Every row gives one point. Any point is a mix of the corners, with weights that add up to 1. It lies inside the corners' shape when no weight is negative. Is each point inside? If not, which corners have a negative weight?

Corners:
(1): [ 21 -13 -42]
(2): [-29  14  59]
(3): [-95  12  33]
(4): [ 17 -66 -30]
Points:
[-40  10   8] => outside (4)
[-25 -33  -5] => inside
[-34  10   9] => outside (4)
[  5  -8 -17] => inside
[-53 -13  12] => inside
[-55 -12  12] => inside
[  1 -10 -26] => inside
[-26 -18  32] => outside (1)

Corners:
(1): [-39 -12  -6   4 -24 -89  38 -39  32 -10  11]
(2): [ -9  -9   6 -95  15 -20  19  -4 -33  28 -63]
(3): [  4 -23   5  15 -16  16 -58  -4  -3   6  20]
(4): [-30  -3  17  16 -11   4  22  28  34 -84  23]
(5): [ -2 -23  83   7  15  23   8 -15   7  20  21]
(6): [-14  80  38 -33   4  -4  -1 -23   2  36   3]
(7): [-31 -19 -15  29   4  -9   0  -8  28 -70 -19]
(8): [  3  -3  34 -30 -16 -19  -4 -26  11  -1 -45]
(9): [ 20 -30   3  29   0   7  -6  73  26  12  18]
(10): [-31  16   0 -65 -34  -1  51 -30  14  34 -19]
(11): [ 65  10  10   3  16  32 -28  -8  -2 -17   4]
(12): [ 25 -22  20  24  -3   9 -40  18 -50   1 -22]
Points:
[ 10  -2  22 -11   0  18 -11   0   3 -10 -12] => outside (1)
[ -2  12  19 -16 -16   2  12 -15  13  12   7] => outside (2, 7)
[-17  -1  24 -17   0  18 -11  15 -12  18  -2] => outside (1, 8, 11)
[-18  -8  25  -1  -7 -11   9   0  14  -5   4] => outside (11)
[ 1 -7 20 -2 -2 -1  4  2  3 -5 -8] => outside (3)
[ -3   2  32 -22  -9   0  -5 -20  -4  14   4] => outside (7, 9)
[  9 -26   8   2  -3  -5  -5  19   9   9 -10] => outside (4, 6)
[  9 -14  16  11  -6  -6 -19   5 -23  -2 -13] => inside

Corners:
(1): [-34  53  11  13   7  48 -29 -19 -16  11   9  20  77  64  21  29  27   7
  41 -13]
(2): [-30 -14 -40  41  -3  70  -1  -2  11 -28  -4 -46  42   5  -5  52   1  18
  38 -42]
(3): [  4 -36 -18 -25 -86   0  88 -19  -7  32 -29  19  28 -95  15  26 -76 -21
 -28 -61]
(4): [-12  21   4  39 -34 -15  42  57  14  17 -19  16 -43 -31  14 -20  58 -39
  -4  -1]
(5): [ 13  20 -12  -9  17  -5   5 -12 -10  28  32  14 -13  58  12  30  27  -2
   2  14]
(6): [  0  13 -19  10 -44   4  49  37  -3 -11   8  72 -25   8   3  44  15  -2
 -24 -48]
(7): [ 80 -22  31 -10  33  15  59 -28   2  13   2  25  62   5   5   8   5  -5
 -24 -46]
(8): [ 43 -48 -13 -24  17  -8  29 -63 -36 -18 -19  24  29 -26  12  -9  50   8
  -3  34]
(9): [ 28  21   2  15 -40 -10  18   2  19   0 -61 -60  22 -91  17  23  -5  -7
  12  12]
(10): [-40   9 -15  81 -27  -4  22 -14  34 -19   8   2 -24 -26  39  56 -12  13
  11 -30]
(11): [-14  59   0 -19 -17  11 -29   5 -45   0 -22 -50  67  -2  36   9  56  -6
   5 -30]
(12): [-45  60  -6  44 -30  41 -52   6  17 -14 -12 -44   0  51   4  52 -55  25
 -67 -24]
(13): [-23 -18   6  10  26  23 -16  87   4 -22  73  23  71  51 -17   6  35 -28
 -27  -4]
(14): [ 28 -38   9 -91   1 -21   8  -1 -44   7 -33  -3  42 -17  23 -58 -59  37
  -2 -23]
(15): [ 36 -35  28 -21  57 -13   0 -31   2   8   4  23 -36 -50   2 -39  22 -31
 -27 -29]
(16): [-36  35  26  17 -43  -4  19  -6 -18  13  24  -9 -48  32   4  40   5  -2
   9 -24]
(17): [ 29  14  28 -43  -1  10 -36  -9 -20 -48  -3 -24  10  28  18 -40  -1 -48
 -22  -3]
(18): [ 13  30  20  22 -42  21  -5 -16 -88 -26  27  45   3 -44  67 -40 -45 -23
  -2 -45]
(19): [  4 -49 -45 -61 -59 -41  -9  29 -81   8 -58  57   9  66 -11  -7  -4   4
   0 -11]
(20): [-46   5 -27  24  19 -16  15  23 -28   0 -22  33 -82  56  20  50  20 -11
  -8  18]
(21): [-24 -21  26 -16  -3  12 -51  31 -31  -9  23 -12  -6  82  29  12  39  -6
   4   8]
Points:
[ -5   1  -2   5 -13   6  12  13 -16   1   4  16  15   5  14  14   7  -2
  -5 -19] => outside (17)
[ 14   1   1 -12  19  -7   4 -11 -26  -1  -8   8  14  -4  17 -11  28  -7
  10  -6] => outside (3, 6, 12, 21)
[-10   3  -3   0  -9   5  -3   8 -14  -4  -2   3   6   6  12   9   5  -6
  -8 -15] => outside (7)
[ 20   7  -7 -30  -6 -25   9 -47  -3  11 -64 -33   5 -18  10  18 -23   5
  -8   3] => outside (2, 4, 6, 13, 18, 21)
[  5   0  -9 -14 -34 -21  27   1  -6  20 -43   2  -8  -1  12  20 -10  16
  -3   0] => outside (2, 11, 13, 15, 17, 18)
[-18  13  23  24  21  -6 -11  36 -18 -44  25 -28 -48 -28  37 -15  66 -23
  13  11] => outside (1, 3, 5, 7, 12, 19)
[-14   8 -21  10 -29  24   5   9 -24  -2  -8   3  50  13  26  45 -34  23
   6 -31] => outside (4, 8, 15, 16, 17)

Corners:
(1): [-24  -5  19  -5  20   7  -3  -7 -23 -22  -7 -42  25 -12 -26 -34 -34 -28
 -11   6]
(2): [-47  24   1 -14  18  28 -10  -7 -10  -4  -3 -66  35 -10  49 -44 -12   1
  35   6]
(3): [ 49 -29 -21  39 -28   5   2 -38   9 -21 -33  18 -14   7  26  -8   5  63
   2 -32]
(4): [ 10  36 -35 -12  -7  35   3 -18  10 -25  -2  19  23   0  18   2 -34  -7
  -1 -11]
(5): [  3 -23  -1 -44  12   3  -6 -22  35  -2  22 -32  37  11 -20 -43  13  38
   8 -33]
(6): [-32 -44   9 -19  24  65  12  -2  10   0  23   7  -1  -7   1 -15  16 -42
 -18  11]
(7): [-20  24  53 -12  37  41  -6 -39   3 -25  27  28 -51 -26  -4  15  22  -9
 -11  22]
(8): [-15   9   0  16  -7  -8  -2 -16  48  15 -13 -23  22 -35  22  -8 -25  -5
  41   7]
(9): [-16 -20   2 -20  51  16  -8  28   5 -27   4   8 -10 -55 -11 -17 -17  12
 -15 -11]
(10): [ 27  13 -27  -4   0  20  -1 -62 -23  23 -29  14 -10  -3   6  -7  14   8
  28 -24]
(11): [ 76  -9 -21  37  25  10 -31 -72 -12  18  11  66 -17  43  27 -16 -43  22
   1   3]
(12): [ -7  25  10  -6  32  36 -33  38  22  -9 -19 -18  11 -23 -15  -3  18 -18
 -11  25]
(13): [ -9  19  12 -26  32   9  24  14  -2 -29 -12 -34  43 -13  29 -23  -3 -28
  43 -11]
(14): [ 84 -87 -29  55   6 -14 -95 -51 -52 -23  68  81   7 -35 -24  23  34  71
 -31  26]
(15): [ -7  18   0 -23  10  21  -9 -26   7 -16 -69   8  32  -9  25  12 -31   4
  34  15]
(16): [  9 -25  44 -11  30  73  -4  17  -4 -37  37 -16 -31 -17 -12  -1 -23 -13
  42  18]
(17): [ 64 -27 -40  24 -27  -9   5 -74 -12 -11 -20  55 -54  -8  18 -22  13  62
   6  41]
(18): [  7   4  27 -15   2  41  29 -18  15  32  -6 -39  44 -46  29 -33 -21   4
  -9   4]
(19): [ 52 -11 -30   0  -5 -19  -1 -31 -24   8  16  44 -49  19  28  47   5  63
 -21  18]
(20): [ 67 -66 -17  55  52   5 -34 -74  -1 -20  45  30 -58 -51 -40  39  48  61
 -51  61]
(21): [ 58 -25 -17 -52  -6   2 -17 -35  -4 -15  18   7 -42   8  41   3  14  10
 -26 -42]
Points:
[  7  -2   2  -4   9  15   0 -27  -8  -5 -16   3  20   3  15 -22   2  10
  14   4] => outside (4, 8, 9, 16, 20, 21)
[ 24 -12   1  -1   3   6  -1 -33 -16 -11  -3  -2 -21 -26  25   1   3  27
  10   9] => outside (4, 5, 6, 11, 12)
[  6  -2   5  -9  15  16  -7 -16  -2  -3  -7  -5  12  -3  16 -14 -16   3
   9  -5] => outside (4, 17, 20)
[ 18 -11  -3   0  13  23 -12 -27   7  -4   4   7   2 -16  12 -10   1   9
   7   1] => outside (1, 19)
[ 20 -10  -6  -8  10  17  -4 -27  -2  -3  -2   6  -8 -17  12 -10   0  14
  -1  -2] => inside
[ 14 -31  -5   3  16  11 -27 -13   1 -25  37  12 -22 -18 -11   2  17  30
 -18  12] => outside (10, 11, 13, 15, 18)
[ 20 -15  -5   3  12  19  -1 -29  -8  -6   8  11 -12 -17  13  -8  -2  13
   1   3] => outside (5, 12, 15)
[  4 -11   4 -11  20  21  -7 -16  -1 -13  10   3   0 -15   8  -7  -3   1
  -2  12] => outside (3, 10)
